Each point is reached from the start by the listed moves, each made 0, 1 or 2 times, or once backwards (-1), plus a little noise. Say if it took an odd or an even number of moves. Then give how often each move was made.
In the rows, 128 means zero.

Moves:
(1): [172 149 137]
(2): [124 145 103]
Start: [142 116 139]
Points:
[102  78 156] => even (-1, -1)
[187 137 148] => odd (1, 0)

Moves:
(1): [144 127 110 125  97]
(2): [163 135 146 130 130]
(3): [120 109 146 130 110]
(4): [132 105 116 156 146]
Start: [127 144 108 118 121]
Points:
[114 111  62 140 107] => odd (1, -1, 0, 1)
[ 65  78 133 153 133] => odd (-1, -1, 2, 1)
[111  81 122 180 172] => even (-1, 0, 1, 2)
[ 91  99 108 118  52] => even (1, -1, 2, 0)

Moves:
(1): [152 129 115 140 139 104 122 118]
(2): [135 155 140 132 106 124 131 116]
(3): [130 110 138 134 118 104 126 129]
(4): [112 121 145 151 138 129 136 114]
(5): [142 127 144 107 135 126 153 118]
(6): [136 117 129 144 109 143 137 139]
(7): [121 123 108 131 123 124 156 120]
(8): [133 138 131 136 139 127 133 143]
Start: [128 129 134 134 133 136 128 146]
Points:
[158 135 115 186 103 151 233 104] => odd (1, 1, -1, 1, 1, 2, 2, 0)
[ 80  69 152 132 162  91 214 134] => even (-1, -1, 2, 1, 1, -1, 2, 1)
[158 171 203 178 115 149 144  77] => even (1, 2, -1, 2, 1, 1, -1, -1)
[136 147 141 170  70  67 192 122] => odd (0, 2, 2, 0, 0, 0, 2, 1)
[149 111   9 143 150 108 134 129] => odd (2, -1, -1, -1, -1, 0, 2, -1)
[130 118 118 172 151 107 160 113] => odd (1, 0, 0, 1, 0, 0, 1, 0)

Moves:
(1): [131 126 143 130 125 143 132 139 104 129 140 131]
(2): [131 136 116 139 128 114 119 127 129 129 138 128]
(3): [103 123 135 126 130 144 144 140 124 122 122 125]
(4): [124 125 135 119 133 121 138 138 145 116 121 119]
(5): [ 86 154 114 132 116 114 122 114 105 125 143 139]
(6): [141 114 127 139 112 141  97 122 108 123 145 115]
(7): [116 113 128 137 123 122 121 130 141 129 113 127]
(8): [150 136 130 143 115 128 120 107 140 117 146 136]
(9): [112 126 138 127 131 124 116 116 118 149 129 110]
(10): [137 136 127 117 140 140 131 132 135 117 131 143]
(11): [123 133 127 129 133 136 123 135 128 119 117 130]
(12): [140 121 126 130 139 122 141 124 116 136 130 129]
Start: [138 129 124 133 120 122 116 112 130 129 140 144]
Points:
[115 113 141 122 146 153  79 130 174 116 137  94] => odd (-1, 2, 2, 1, -1, 1, 0, 0, 2, 2, 0, -1)
[ 98  36 166 165 103 152  54 128 130 142 124  54] => odd (0, 1, 2, 1, -1, 2, 2, 0, 2, 0, 0, 0)
[130 118  99 199  88  73  52  45 125 102 203 106] => odd (-1, 2, 1, 2, 1, 2, 1, 2, 1, 0, 0, 2)
[184 109 116 156 135 136 104 122  19 168 209 151] => odd (2, 2, 0, -1, 0, 1, 0, -1, 0, 1, -1, 2)
[118 110 121 148 137 109 142 180 237  88  70 152] => odd (0, 2, 1, 1, -1, -1, 2, 0, -1, 0, 1, -1)
[123 144  97 189  44 112  34  86  23 110 242 162] => odd (2, 1, -1, 0, 2, 2, 1, 0, -1, 0, -1, 0)
